Each row of a before or after table is a point. The points were changed in one or more steps. Then noise was added and the rows were shuffled. The steps act on columns, c1 being the first. What was done? A step turns or swaps two columns, mirrors them in a line or flattens them onto one, adds a multiple of one to another, or multiplies or shifts one. Angles are multiples of 10 degrees, from the lower column toward the higher: turns from -170 to 170, lines from 10 to 170 but not 90. Use the fewest steps. Two steps may share a column if one is a turn and the other turns, adds or multiplies; they go together, in the order done. Otherwise the lowest column goes first.
In the rows, zero is written as 128.

Before, 11 rows:
[[222 115 131]
 [114 125 139]
 [ 93 159 157]
 [ 91 106 182]
 [110 109 188]
 [ 91 130 180]
 [197 113 182]
 [ 88 114 201]
 [101 129 136]
 [127 122  58]
 [129 113  95]]
After (11 x 3):
[[129 121 136]
 [131 109 183]
 [130 112 181]
 [131 123  62]
 [128 113  93]
 [129 113 200]
 [127 157 158]
 [124 130 135]
 [129 108 187]
 [130 115 132]
 [127 132 177]]
Steps: multiply c1 by 0

Before:
[[130 128 187 107]
 [ 98 141 136  99]
 [143 142 155  58]
 [ 69  80 168 190]
 [145  35 139 114]
 [145 154 170 119]
 [123 157 131  98]
 [126  98 148 130]
 [102 131 136  88]]
After, 9 rows:
[[156 135 171 119]
 [ 85  46 137 114]
 [145 157 128  96]
 [150 130 156  52]
 [114 155 136  99]
 [105 103 150 129]
 [ 52 130 167 191]
 [128 128 187 108]
 [111 147 138  88]]
Steps: turn c1 and c2 by -40 degrees

Before, 8 rows:
[[102  83 138 112 152  67]
 [123 127 129 157 140 117]
 [157  88  86  69 153  86]
 [ 54 179 105 165  81 159]
 [104 141  90 174  52 153]
 [ 99  96  89 145 168  96]
 [ 90 112 114 144 103 173]
 [137 130 106 114 131 129]]
After (8 x 6):
[[ 92 112 114 142  86 159]
 [157  88  88  86 194 122]
 [138 130 106 119 137 134]
 [103 144  91 119  38 127]
 [102  84 136 109 175  83]
 [123 126 126 152 123 104]
 [ 55 178 107 137  60 138]
 [ 96  98  89 153 156  91]]
Steps: turn c4 and c6 by -30 degrees; turn c4 and c5 by -40 degrees

Before (13 x 8):
[[109 148  80 102 140  72 164  90]
 [102  82 151 155 163 109 120 107]
 [125  94 197 110 153 109 125 161]
 [118 119 129 117  76  97 165  52]
 [122 122 107  91  90  82 105  77]
 [107 160 114 120 105  32 128  76]
 [149 123 169 141 155 153 168 129]
 [162 116 177 170 133 163 135 159]
 [ 95 118 204 157 124 169 139 194]
 [101  77 161 188 142  77 135 118]
 [127  72 129 165 152 131 141 192]
 [137 158  98 133 131  95 118  79]
 [108 127 159 150 147 198 137 130]]
After:
[[103 181 159 189 122  75 142 127]
 [165 138 175 171 124 163 103 149]
 [ 94 137 202 156 134 170  75 172]
 [122 128 106  92 165  80 161  81]
 [107 112  80 101 110  71 178 138]
 [136 100  97 132 121  95 167  94]
 [126 164 195 112 107 109  96 143]
 [107 133 160 151 111 197 130 138]
 [118 128 129 117 181  97 214 121]
 [103 179 149 155 102 110 140 115]
 [152 140 169 140 102 152 148 163]
 [108  92 113 120 145  32 173 103]
 [128 186 129 165 112 130  79 172]]
Steps: turn c2 and c5 by -170 degrees; turn c7 and c8 by 60 degrees

Before, 11 rows:
[[153 129 103 166  93 119 126 144  93]
 [118  85 137 172 130 112 123 112 134]
 [157 120 137 122  85 132 173 137 117]
 [138  60 105 146  74 161 175 144 137]
 [101 109 109 150  74 103 156  90 147]
 [152  55 179  98 112  49  56  60 113]
 [121  46 184 110  71  32  60 124 122]
 [ 86 104 107 116 131 121 148 133 127]
 [105 132 122 147  87 180 120 121 116]
 [ 82  55 203 136 108  52 107  73  86]
 [130 132 143 156 104 147 150 147 163]]
After:
[[ 85 103 107 116 132 126 149 134 130]
 [153  53 178  98 112 124  54  60 139]
 [118  86 135 174 131 123 123 114 140]
 [130 132 142 157 105 119 150 146 153]
 [ 80  53 204 136 106 133 107  73 116]
 [157 119 137 121  84 131 173 137 117]
 [105 133 123 148  86 137 120 120  98]
 [154 129 102 166  94 137 125 142 100]
 [138  59 107 146  75 130 175 143 126]
 [122  45 185 108  71 118  58 123 152]
 [102 107 109 149  74 119 157  90 152]]
Steps: flatten c6 and c9 onto the line at 110 degrees

Before, 12 rows:
[[159 133 142  68 125 101 132 110 127 139 128]
 [101 148 122 167 129 109 117 141 121 188 105]
 [131 140 112 156 175 104 225 160 110 144 119]
 [171 152 166 138 176 107 107 135 125 112  99]
 [102 152 118 149 140 124 125 106  75 149 108]
 [126 163 102 105 126 105 101 112 103 103 131]
 [ 97 105 119 155 140 108 126 135 121 110 113]
 [ 92 151 127 147 111 123 116 137  88 113 106]
 [ 88 147 127 119 124 164 141 120 130 175 132]
 [114 130 160 154 146 103 112 157 117 104 174]
 [120 144 151 173 118 138 109 104 132 136 108]
 [155 120 136 157 131 150 123 133 118 129 109]]
After, 12 rows:
[[131 167 112 162 174 105  38 160 129 159 120]
 [ 89 118 128 118 124 164 108 120 124 222 132]
 [119 105 151 165 117 139 135 104 154 144 107]
 [170  96 167 138 176 108 134 135 130  96 100]
 [126  84 102 121 125 105 133 111  96  78 131]
 [103 107 118 172 140 124 118 106  94 171 108]
 [ 93 103 127 165 110 123 128 138 103  98 106]
 [159 126 142  78 125 101 122 109  97 150 129]
 [114 118 160 157 146 104 141 157 131  78 174]
 [155 133 136 158 130 151 136 132 134 130 110]
 [ 96 147 118 155 139 108 141 135 135  93 114]
 [100 106 123 165 130 109 127 141 141 249 106]]
Steps: turn c2 and c7 by -150 degrees; turn c4 and c9 by 30 degrees; multiply c10 by 2

Before:
[[144 168 166  94 195 161 172 179  49 135 120 169]
 [102  89 112 142 142 164 128 158  69  97 202 144]
 [119 152  87 171 199 156 162 165 140 196 133 156]
 [175  93  86 153 125 153 151 149  89  91 196 149]
 [187  86 153 176 121 164 158 173 153 118 146 113]
 [149 143 115 108 184 173  86 131  97  77 162 158]
 [125 142  55 103 148 175 124 149 136 142 164 139]
 [109 153 143 132 138 128  76 132  70 137 167 153]
 [ 97 142  90 163 142 144 141 109  91 169  93 111]
 [ 88 141 169 147 106  73 127 135  98  96 125 203]
 [153  97 165 128 148 103 117 156 134 144 105 172]
 [160 129  84 145 148 129 122 193 153 139  95 126]]
After, 12 rows:
[[183  82 141 172 116 131 153 161 153 169 149 111]
 [ 99 144  79 164 140  82 146 114  93 133  91 112]
 [123 143  65 101 149 109 126 145 137 173 163 136]
 [ 86 144 223 147 108 166 118 134  97  81 125 207]
 [149 141 135 109 197 169  94 132  99 180 161 158]
 [107 151 158 130 147 114  79 131  74 125 166 151]
 [156  93 194 134 151 119 118 149 133  99 104 172]
 [178  95 100 154 120 156 151 142  89 159 191 148]
 [118 148 108 170 193  56 173 151 138 141 131 154]
 [158 131  84 146 151 119 125 174 155 129  94 127]
 [100  84 124 145 141 151 133 151  70 167 206 142]
 [146 168 195  92 186 115 186 162  47 160 122 170]]
Steps: add 0.7 times c12 to c3; turn c5 and c7 by 10 degrees; turn c6 and c10 by 100 degrees; multiply c8 by 0.7

Before, 13 rows:
[[150 129 110 133  93 132 129 147 113 222 112 142 112 149]
 [144 186 115 116 116 126  75 151 119 122 112 128 110 152]
 [136 152 108 133  88 123 151 147 114 135 130 152 118 140]
 [ 88 143 114 145 109 125 147 153 178 147 126 131 117 113]
 [115 138  99 130  97 174 141 148 118 138 120 130 137 151]
 [140 125 116 111 205 118 142 130 117 121 138 145 111  46]
 [138 159 126 133  98 133 124  61 138 123 132 139 113 123]
 [123 134 112 153  97 129 106 137 112 128 117 114 110 143]
 [148 123 112 123  96 155 142 152 178 128 167 120 115 131]
 [139 125 164 151 115 225 145 155 112 121 139 143 119 123]
 [140 126 138 132  96 159 144 152 118 125  98 119 139 153]
 [114 131 119 148 104 123 102 139 132 122 115 139 159 130]
 [107 129 138 121 117 123 134 135 119 150 145 128 124 137]]
After (13 x 14):
[[ 83 132 119 148 105 124 101 137 136 123 137 112 161 131]
 [ 87 139  98 130  97 174 142 148 118 138 136 125 135 151]
 [189 124 111 123  95 154 142 155 179 131  94 148 114 130]
 [164 127 137 130  97 159 144 152 116 125 158 124 140 153]
 [160 124 164 149 114 226 143 154 114 119 113 120 118 122]
 [154 153 110 131  87 123 149 148 116 134 120 104 118 141]
 [195 129 110 133  94 134 129 147 114 223 139 110 111 151]
 [  8 144 115 145 106 123 148 152 178 147 129 122 118 111]
 [164 126 115 111 203 118 139 129 119 120 115 115 111  47]
 [157 156 128 134  99 132 124  61 138 121 120 117 112 123]
 [ 66 127 138 121 116 122 134 135 119 148 112 134 124 140]
 [113 135 115 153  98 127 108 136 113 127 144 137 109 142]
 [177 188 114 115 115 125  75 151 117 123 143 120 111 154]]
Steps: multiply c1 by 3; turn c11 and c12 by 160 degrees

Before:
[[118  88 123 174 133 123 131  94  69 148 189 132 149 203 171 172 110 149]
 [109 127 118 176  95 143  83 123 111 180 159 142 115 161 132 131 167 164]
 [138 132 165 160  94  92 139 122  99 149 174 122 124 136 160 136 133 130]
 [128 127 180 174 137 135 119  94 121 135 162 178 155 158 121 173 131 142]
 [102 126 125  70 125 146 109 119 150 114 105 112 153 149 114 111 147 111]
 [170 122  72 168 124  46 119 135 205 141  78 112 147 170 114 120  40 120]
 [108 161 121  89 148 160  67 106 148 102  76 134 118 123 179 137 148  96]
 [202 105 110 143 104  69  94 135 209 130  92 127 131 236 141  88  67  78]
 [130 130 135  47 168 142  51  86 155 167 134 112 146  85 156 103 144 101]
 [135 155 111  98 154 160 114  85 176 109 142 123 101 145 149 112 156 138]
 [129 142 131 162 105  72 114  68  67 143 141 166 126 200 118 154 106 187]
 [134 133  91  64 147 140  71 100 150  86 128 164 112  82 105 123 118  65]
 [166 143  95 140 148  80 147 143 169 157  89 171 133 192 123  83  46  76]
 [173 159 117  45 142 194  82 124 157 134 103 106 117 121 134 148 133  92]]
After, 14 rows:
[[117  87 122 171 122 127 132  98  45 152 136 131 159 206 165 174 111 128]
 [166 124  67 166 117  46 120 137 214 140 136 109 139 171 116 119  41 149]
 [108 162 120  96 148 160  68 108 176 102 102 134  96 123 176 132 153 143]
 [134 152 113 107 159 154 110  87 158 105 173 123 115 145 144 117 153 103]
 [136 130 164 155  92  89 138 118  79 149 141 123 122 138 156 139 133 122]
 [106 125 123  67 134 148 110 118 162 115 126 112 136 141 117 109 151 158]
 [162 141  95 141 145  78 149 143 186 158 126 174  98 190 116  88  47 168]
 [133 132 136  58 180 143  49  86 148 167 150 113 125  90 152 100 144 158]
 [112 132 118 171  88 147  85 124  93 179 139 139 142 160 136 132 164  90]
 [128 126 177 176 121 130 121  94 102 133 150 178 158 160 121 170 132 135]
 [127 140 128 155 101  74 116  69  70 143  99 170 165 196 120 156 112  85]
 [204 109 111 138 103  71  96 134 210 127 154 124  93 240 143  88  69 166]
 [173 163 118  53 157 194  81 123 167 134 124 107  97 118 131 144 134 149]
 [135 135  94  67 164 140  72  97 144  86 140 168  75  83 105 123 119 169]]
Steps: turn c4 and c5 by -10 degrees; turn c9 and c11 by 40 degrees; mirror c13 and c18 in the line at 20 degrees

Before, 14 rows:
[[103 165 114  98 121 131 121 132 164 173 141 103 137 155 167 135  66 159
  142 137]
 [146 146 165 132  92 191 115 124 134 177 147 152  98 112 137 172 152 138
  132 146]
 [186 136  70 130 158 131  89  96 124 146 163 188 146 109 149 168 143  55
  157 140]
 [ 96 143 158 115  95 175 169  92 176 159 139 144 129 158 159 122 133  83
  154 164]
 [129 161 158 146 104 154  98 146 100 112 123 156 164  77 193 168  78 129
  110 152]
 [150 148 125  83  63 140 128 105 146 168  87 192 152  92 114  99 144 113
  139 111]
 [170  76  78 170 142  99 175 111 174 105 150 165 159 153 110  86 121 114
   74 133]
 [159 111  70 138  80 109 133 122 175  93 116 158  91 147 165  74  99 142
  102 111]
 [177 132  79 175 125 145 101  78 157 167  93 187 167  68 191 145  80 122
   76 122]
 [102 157 153 128 104 149 135  69 124  91  88 163 167  99 141 163 124 123
  114  97]
 [179 149 115 184  97 138 159 146  87 186 148 111  72 145 159  65  84 147
   96 111]
 [142  62 144 174  70 119 185 141 104 129 114 112  96  92 136  98  78 160
  115  81]
 [196 152 108 120 132 164 113  96 165 120 127 130 100 159 176 171  68  73
   63 178]
 [139 131 145  74 166 137 144  76 184 121 144 151 166 160 182  93 154  77
  103 126]]
After, 14 rows:
[[140 133 146  76 189 125 142  77 185 118 143  94 162 163 173  95 154 116
  103 124]
 [150 161 168 147  92 128  96 144  99 113 121  82 163  77 181 167  77 168
  108 155]
 [ 70 137  84 131 178 167  87  98 123 144 161  90 146 109 182 170 145  94
  155 140]
 [160 145 180 114  74 147 173  91 176 158 139  94 130 160 129 121 131 127
  153 162]
 [136 158 161 127  89 129 138  68 123  91  88  84 171 101 120 164 124 158
  113 101]
 [ 73  76  72 169 152 134 176 109 176 102 152 117 161 152 140  82 121 154
   74 131]
 [132  62 132 171  36 114 181 143 105 126 114 147  96  94 145  99  78 198
  114  81]
 [105 130  99 176 122 172 102  79 157 167  92  77 169  67 207 145  78 164
   80 121]
 [109 150 135 122 131 167 112  98 166 120 130 138 100 155 208 172  66 114
   59 179]
 [120 154 125 186  75 145 159 145  87 185 146 152  73 144 183  69  87 186
   98 111]
 [108 146 195 133  72 153 114 126 132 179 144 111  99 112 147 175 155 180
  131 148]
 [111 111  74 135  51 151 132 124 175  94 117  99  93 145 174  74  97 186
  103 114]
 [178 165 119  99 119 139 121 131 166 174 141 127 137 152 140 134  68 199
  141 138]
 [ 74 148 136  83  23 137 126 102 148 166  87  84 151  90 130 100 148 151
  139 110]]
Steps: turn c1 and c15 by 40 degrees; turn c1 and c12 by 150 degrees; turn c3 and c6 by -40 degrees; multiply c5 by 1.6; shift c18 by 40

Before, 14 rows:
[[146 115 136 128  57  72 167 151 120 100  36 164 164 135 171 154 178  80
  156 150  92 120 175 134]
 [165 157 137 146 125 141 116 158 187 194 140 119 144 118 115 106  85 113
  146 148 183 107 117 127]
 [ 60  58 138 177 104 141 141  47 142 140 160  81  86 161 159 109 118 106
   94 154 110  56 102 140]
 [161 126 106 134 150 123 132 110 161 143 153  84 159  53 106  83 140 105
  160 140 193 143  95 121]
 [152 122 127  91 160 112 177 130 194  95 171 155 145 128 109 110 135 109
  157 179 162 117  75 122]
 [ 47  73 154 135  56 124 169 123 130 182 138 114 169 141 144 122 146 104
   96 160 102 107  91 106]
 [ 86 113 168 163  52 161 196  94 113 148 152  93 121 128 200 118 111  87
   77 168 110 132  73 149]
 [138 152 164 116 145 112 132 152 181 154 145 122 117  72 101 114 171 146
  163 152 152 121 115 172]
 [171 119 125 140 154  90 164 161 182 127 174  99 122 134  98 106 148 161
  120 157 180 161 118 111]
 [160 132 133  89 156 116  80 159 182 131 160 111 118 112 115 110 150  74
  136 150 191 180  95 131]
 [143  58 110 105  70 130 186 144 146 105 130 154 172 153 141 162 155  97
  167 142  94 160 167 179]
 [ 94 110 119 158  48 112 149  86 129 150 159  88 122 138 157 130 116 101
   99 134  33  95  61 130]
 [ 25  92 143 196 109 145 172  97 110 164 138 112 101 144 159  79  85 105
   96 106  75 115  49 133]
 [160 143 101 131 173 141 124 162 126 146 136  82 139 125  99 128 160 100
  160 192 168 128  81 151]]
After:
[[152 122 110  91 160 112 176 130 131  96 172 155 145 103 126 111 135 107
  142 178  54 117  75 122]
 [171 119  98 139 154  90 164 162 109 127 175 100 123 138 126 105 148 163
  130 156  56 161 118 111]
 [137 152 108 115 144 112 131 152 132 154 144 123 117  70  88 115 172 146
   98 152  70 121 115 173]
 [162 127 102 132 149 124 132 111  88 143 154  84 159  63 147  83 140 105
   78 139  67 143  95 120]
 [165 157 116 146 127 140 116 158 109 195 139 119 143 107 117 105  85 113
  130 147  50 108 118 129]
 [ 47  73 148 135  56 124 169 123 151 183 139 114 170 162 105 122 145 104
  123 160 140 106  91 106]
 [ 60  58 159 177 103 141 140  46 150 141 160  79  85 174 123 109 118 106
  140 153 124  56 102 140]
 [160 132 117  89 156 116  79 158 101 132 161 112 119 112 120 110 151  73
  118 151  49 181  94 132]
 [ 25  91 161 195 108 144 171  98 165 164 138 113 100 164 119  79  85 105
  126 106 170 115  50 133]
 [ 87 112 207 163  50 162 196  93 136 148 152  92 121 172 101 118 112  87
  103 167 151 131  73 148]
 [146 115 171 128  57  74 167 149 157 100  36 164 164 107 127 155 179  79
  147 151 153 120 175 134]
 [144  57 138 104  70 130 186 144 167 105 130 154 172 106 148 162 155  97
  168 141 129 160 167 179]
 [160 143  94 131 172 141 124 162  92 146 135  81 139  98 149 128 160 100
  142 193 109 128  80 150]
 [ 96 110 155 157  48 111 148  85 211 151 159  85 121 158 141 129 116 100
  123 133 174  95  61 130]]
Steps: turn c3 and c15 by -80 degrees; mirror c9 and c21 in the line at 150 degrees; turn c14 and c19 by 60 degrees

Before:
[[123 142 109  92  77 120 129  97 147 112 148 128 142  98  98 120  91 166
  124 105 180 157 103 132 180 137 133 108 143 181 124 115]
 [157 127  83 133 122 147  92 116 113 160 167 138 148 159 146  79 103  80
  129 125 181  86  87 157 111 177 101 110 181  79 157 201]
 [151 134 146 110  73 120 115 135 189 137 171 108 100 105 157 125 179 161
  117  61 182  93 158 158 111  85 114 102 145  93 129 171]
 [180 115 173 150  94 123 179  88 112 110 111  78  51 114 152  78 104 175
   87 144 171 185 165 158 108 123  95 153 199 109  63 188]
 [112  69 165 108 131 127 183 107 113 133 163 143 121 167 141 118 172 135
  150  76 152 143 144 129 108 126 136 113 101 126 144 142]
 [ 87  99 142 174 138 118 176 162 112 125 153  73 153 113 123 152 136 180
   85 142 195 102  86  57 170 178  91 126 201  90  94 125]
 [ 93  64 156 120 118 133 142 115 133 156 170  71 116 137 181 173 186 119
  128 112 146 130 132 104 107 134  96 128 109 127  97 107]
 [ 76  66 110 132 143 162 163 132 148 106 149 168  69 188 130 139 111 103
  173 108 210 103 156 128 167 166 125 178 101 102 108 101]
 [162 135 154 150 115  87 158  85 125 131 120 172 148 143 151 103 159 166
  172  79 172 180  88 111 133 162 142 188 102 182 129 123]
 [130  71  79  93 127 152 130  92 150  54  96 154 143  92 166 140 143 103
  125 137 156 174 116 160 189 100 168 144 186 131 103 173]
 [ 72 171  86 133 147  98 129 153 107  86  77 124  58 176  97 142 163 138
  137 147 156 160  93  57 168 151 166 163 131 168  84 149]
 [ 92 117 156  98 114 159 114 163 175 155 166 126  60 125 185 123 171 115
  130 148 143 141 130 114 104 136 183 169 196 138 156 133]
 [ 93 148  95 105 169 134 182 177 179  79  74 134 131  89 147 155 113 170
  151  61 156 163  93  63 103 121 101 168 173 104 158 168]
 [115  97 134  80 156 113 155 126 144 149 172 102 137  94 108 118 102 109
  176 152 237 125 130  64 110  78 144 156 155 104  77 138]]
After:
[[156 155 141 132 116 141  68 179 112 160 162 138 153 158 144 175 126  86
  156 129 141  86  90 178 139 178 100 107 183  77 158 198]
 [152 125 167 109  65 119 107 180 189 134 168 108 101 103 156 132 127 161
   75 193 124  93 159 115 154  85 112 103 144  92 129 170]
 [ 96 162 114 123 116 136 149 148 138 157 170  66 115 143 183  58 140 120
   72 142 139 129 130  88 150 135  90 131 108 122 100 107]
 [ 96 104  55 107 170 126 210 154 175  78  73 133 131  91 150 113 147 171
  146 189  76 161  90 137 162 120 102 167 175 105 157 165]
 [ 93 145 126  96 111 163 108 135 175 154 171 128  55 128 187 127 136 118
   87 108  94 144 128  95 145 136 187 167 196 139 160 126]
 [117 156  73  78 156 113 173 240 142 145 171 106 141  95 106 122 171 105
  156 101 128 123 128 106 139  83 145 156 157 111  78 136]
 [ 76 174 119 131 142 163 182 213 146 106 148 169  70 192 131  88 167 101
  152 153 121 105 160 141  86 170 124 183 101 101 110 101]
 [120 117 127  95  78 123 137 183 146 109 145 124 142 100  98 141 114 167
  161 159 161 154 102 143  80 140 133 111 141 176 121 114]
 [162 131 124 148 113  85 175 171 126 133 120 176 147 142 153 157 178 165
  106 171 168 181  90 101 133 164 142 184 104 189 130 123]
 [ 84 143  69 178 135 120 199 200 112 125 157  72 157 110 122  93  90 181
  112 124  92 102  82  90  82 181  94 128 199  87  94 126]
 [113 187 143 111 132 130 214 155 110 132 164 142 122 163 140 104 155 135
   94 175 150 145 143  94 157 123 133 114  99 132 145 141]
 [183 162 172 153  99 121 211 171 114 106 109  77  49 114 149 167  86 173
  149 111 168 184 167  94 148 122  98 154 199 109  63 193]
 [132 173 142  92 127 150 132 159 150  56  94 154 141  93 163  93 134 102
  108 133 162 170 119 182  68  99 167 149 187 132 102 170]
 [ 69  88  47 136 148  97 130 150 107  86  83 120  66 178 102 135 144 143
   95 117 103 162  91 144  87 157 165 161 130 168  83 148]]
Steps: turn c2 and c16 by 150 degrees; turn c3 and c24 by -70 degrees; multiply c7 by 1.6; turn c8 and c21 by -90 degrees; turn c17 and c19 by -80 degrees; turn c20 and c25 by -170 degrees
